Rows are points. To make a cloud, some directions were put in groups of two or more. Within a group, all points are equally far from the middle, so they leave a hole (a ring in 2 directions, a hollow ball in 3). The other directions are filled evenly. Then the cloud was stretched, turned, moved and blurred a little. Count the holes, and give their numbers of directions, smallest first.
In the rows, zero is written as 128.

Cloud:
[[127  85 161]
 [156 161 145]
 [122 118 144]
 [166 160 115]
 [168 124 156]
 [172 132 128]
 [114 102 171]
 [140 134 175]
 [105 170  94]
 [146  89 164]
 [ 89 118 152]
 [ 80 121 131]
 [151  80 154]
 [122 150  97]
 [108 164 129]
 [134 152 145]
 [183 111 135]
 [177 147 136]
 [ 91 166 144]
 [192  83 143]
 [ 89 136 122]
 [ 88 174 134]]
Holes: 0

Cloud, 20 rows:
[[151 129 181]
 [100 104 124]
 [101 115  97]
 [174 133 126]
 [162 176 155]
 [115 175 145]
 [174 136 130]
 [149  99 143]
 [103 133 189]
 [121 133  81]
 [154 175 142]
 [163 168 142]
 [157 167 131]
 [169 151 170]
 [108 111 157]
 [151 179 145]
 [ 95 136 174]
 [138 172 130]
 [133 157 108]
 [163 145 100]]
Holes: 1 (2)

Cloud (27 x 4):
[[ 86 141 169 117]
 [ 98 109 202 120]
 [ 90 144 102 152]
 [162 116  94 136]
 [102 115 172 110]
 [120  99 112 120]
 [140 145 188 135]
 [138 140 140 163]
 [ 86 107 115 179]
 [147 107 125  93]
 [ 81 135 156 151]
 [100 148  79 178]
 [164 102  79 140]
 [ 87 148 124 144]
 [115 161 134 161]
 [ 82 135 175 132]
 [ 84 124 109 184]
 [134  75 120 151]
 [100 164 125 156]
 [143 116 159 174]
 [150 109 153 159]
 [158 168 106  93]
 [100 171  92 120]
 [ 96 172 132 134]
 [100 165 104 148]
 [152  87 107 140]
 [164 137  98 112]]
Holes: 1 (2)

Cloud (28 x 4):
[[163 156  99 135]
 [168 142 158 174]
 [ 95 118 123 110]
 [100 147 146 120]
 [160  97  92 136]
 [196 140 132 177]
 [190 147 124 170]
 [154 139 170 117]
 [138 103  89 125]
 [109 156 166  85]
 [158 106 181 129]
 [135 118 142 178]
 [105 121  90 120]
 [140 131  80 124]
 [161 108  82 160]
 [103 177 147 120]
 [150 150 161  85]
 [194 108 118 142]
 [155 133 168 140]
 [100 128 110 141]
 [124  94 163 114]
 [169 125 135  84]
 [134 137 178  86]
 [183 126 140 115]
 [145 173 105 102]
 [ 91 116 142  84]
 [175 128 157  98]
 [108 133  78 115]]
Holes: 1 (2)
